Each point is reached from the start by the listed moves, each made 0, 1 or 2 times, or once backwards (-1), plus a little noise. Say if it took an odd or an even number of moves. Then give how often each move was made.
In the rows, 128 means zero.

Moves:
(1): [119 142]
(2): [ 87 117]
Start: [133 129]
Points:
[ 91 118] -> odd (0, 1)
[156 168] -> odd (2, -1)
[173 140] -> odd (0, -1)

Moves:
(1): [136 101 128 106 141 124 128]
(2): [119 139 124 128 141 139 133]
(3): [134 125 132  99 123 133 142]
(4): [151 121 114 105 133 126 122]
Start: [142 115 128 146 102 135 150]
Points:
[208  68 109  18 113 137 167] -> odd (1, 0, 2, 2)
[157 118 111 123 120 144 149] -> even (0, 1, 0, 1)
[139  90 151  89 101 144 184] -> even (1, 0, 2, -1)
[159 111 110 153 113 128 129] -> even (0, 0, -1, 1)

Moves:
(1): [124 133 130 133 129 110 118 122 133 129]
(2): [139 156 131 130 131 128 125 126 111 130]
(3): [142 120 104 132 140 134 135 122 128 116]
(4): [122 122 124 122 136 132 118 127 125 109]
(5): [127 118 137 134 123 125 129 139 125 122]
(6): [141 138 148 116 145 128 129 136 129 135]
(7): [125 123 145 132 132 129 141 115 134 130]
(8): [121 123 125 131 125 116 138 129 130 126]
(9): [127 119 129 128 124 122 122 123 130 132]
Start: [127 131 133 130 124 134 130 125 132 131]
Points:
[115 186 192 161 108  63 141 116 121 161] -> even (2, 2, -1, -1, 1, 0, 1, 2, 0)
[108 158 195 142 124 108 153 114 108 122] -> odd (0, 2, -1, 1, 1, 0, 2, 2, 0)
[139 184 249 129 150 107 174 148 108 146] -> even (0, 2, -1, 0, 2, 2, 2, 2, -1)

Moves:
(1): [130 117 116 110 127 142 133 139 137 119 133 124 117 121 123]
(2): [124 125 133 140 121 141 138 132 117 128 141 125 124 122 132]
(3): [126 139 146 104 116 121 122 112 127 128 135 133 131 147 125]
(4): [118 132 141 129 146 121 130 143 126 127 119 133 134 136 141]
(5): [121 123 134 123 122 137 133 124 136 134 122 128 129 132 129]
(6): [126 115 133 166 119 134 124 118 124 135 111 116 159 135 141]
(7): [140 162 133 125 135 128 125 126 127 105 141 134 125 115 132]
(8): [120 128 139 137 131 127 149 172 116 142 139 161 126 122 135]
(9): [124 132 138 137 113 122 132 113 127 132 126 130 133 150 128]
(10): [123 138 123 127 127 134 138 132 132 126 129 128 134 124 136]
(11): [134 132 113 125 142 120 111 124 137 115 142 143 131 119 125]
(12): [125 134 124 133 111 126 126 120 120 124 131 132 126 129 122]
Start: [132 116 121 136 120 126 136 128 124 126 136 131 131 114 132]
Points:
[ 64 119 164 183 131 116 204 225 101 166 150 215 163 155 186] -> odd (0, 1, 0, 2, 0, 0, -1, 2, 2, 2, 1, 0)
[146 150  58 158 122 136 102  69 176  64 130 123 174  97 141] -> odd (1, -1, -1, 0, 1, 1, 1, -1, 1, 2, 2, 1)
[115 211 159  58 124  88 127 131 134  87 206 232 122 141 133] -> even (0, 0, 2, 1, 1, -1, 1, 1, 1, 1, 2, 1)
[117 165 140 109 128 137 133 111 139  87  97  95 174 126 165] -> odd (1, -1, 1, 2, 0, 1, 1, -1, -1, 2, -1, 1)
[133 127 129 201  58 119 120  23 124 135 108  90 187 168 137] -> odd (-1, 0, 0, -1, 0, 1, 0, -1, 2, 1, 0, 0)
[128 209 163  61  90  66  91  33 153  92 177 203 135 183 109] -> odd (-1, -1, 2, 0, 2, -1, 1, 0, 2, 0, 2, 1)

Moves:
(1): [135 135 134 112 119 129 122 137 134 133 139 121 131 132 135 116 117 140
 139]
(2): [113 119 119 129 123 126 128 119 146 119 123 134 124 144 112 113 140 118
 122]
(3): [121 117 140 128 116 136 130 122 128 148 123 126 123 111 126 125 133 116
 138]
(4): [120 141 137 133 123 139 135 136 114 132 127 130 121 136 129 123 130 133
 125]
(5): [123 116 135 119 130 123 118 105 116 114 111 125 113 127 121 132 123 135
 132]
(6): [116 119 128 126 133 142 134 123 129 125 125 135 129 123 127 128 118 126
 113]
(7): [131 116 117 130 128 110 117 122 138 115 136 124 124 113 110 120 120 137
 142]
(8): [127 118 119 121 130 130 127 125 112 140 140 132 115 126 126 119 115 113
 128]
(9): [124 125 126 132 139 132 131 118 124 124 135 134 130 134 139 123 135 126
 130]
(10): [133 140 136 121 127 130 131 142 125 120 131 133 128 118 116 125 132 131
 132]
(11): [127 139 120 128 138 137 141 130 133 134 131 118 120 133 137 134 115 135
 130]
(12): [115 114 116 117 132 127 116 135 128 122 112 121 126 128 129 131 142 124
 131]
(13): [129 125 120 132 135 110 131 136 125 131 129 112 131 121 129 119 135 135
 125]
(14): [123 123 118 131 129 131 110 111 129 136 120 135 119 125 123 124 131 133
 122]
(15): [128 115 119 137 124 145 130 117 124 104 105 131 128 136 126 123 146 123
 128]
(16): [139 117 132 132 132 129 133 128 131 124 131 139 118 133 123 131 141 135
 122]
(17): [127 125 136 126 136 130 119 133 134 130 136 113 133 130 121 127 125 132
 126]
(18): [128 128 130 116 134 126 140 130 116 120 142 120 149 138 116 139 148 143
 128]
Start: [118 134 126 126 133 128 135 129 128 112 111 124 132 115 139 126 139 133
 142]
Points:
[135 107 134  89 109  38 101 194 106 102 144 113  46  72  56  41 136 156
 184] -> even (1, 1, 0, 2, 1, -1, 2, 2, -1, 2, -1, 1, 2, -1, -1, 2, 0, -1)
[151  78 212 120 114 167 141 110 130  85  74 149 128  39  79 142 163 151
 132] -> odd (0, -1, 2, -1, 1, 2, 0, -1, -1, 2, -1, -1, 0, 0, 1, 2, 1, 0)
[ 99  76 126 138 146 163 175  87  69  20  41 136  60 125 128 102 218 160
 173] -> even (0, 0, 1, 2, 2, 0, 1, 0, 2, 1, 1, 1, 1, -1, 2, 2, -1, 0)
[148 187 141 101  79 208 158 177  94  98 106 161 128 151 156  87 169 118
 173] -> odd (2, 0, 0, 1, -1, -1, -1, 1, 0, 2, 0, 0, -1, 0, 2, 0, -1, 0)
[ 86  79 103  83 123 202 109  48 110 185 118 175  94 113 180  94  85  94
 127] -> odd (2, 0, 1, -1, 0, 2, -1, 2, 1, -1, 0, 0, -1, 2, 0, 0, -1, 0)
[131  73 116 165 157 147  90  84 191  71 131 188 113  99  75  59 179 130
 116] -> odd (0, 1, 0, -1, -1, 1, 1, 0, 2, 2, -1, -1, 0, 2, 1, 2, 2, -1)
[ 88  38 112  92 124 189 125  29  98  20  55 201  73 125 129  70 120  65
 146] -> odd (1, 1, 0, -1, 2, 2, 0, 2, 2, 1, -1, 0, -1, -1, 2, 0, -1, -1)
[116  51  96 157 107 182 106   9 117 174  87 196  52  88 152  91 122  61
 149] -> odd (0, 0, 2, -1, 0, 0, 0, 2, 1, -1, 0, -1, -1, 2, 1, 1, -1, -1)
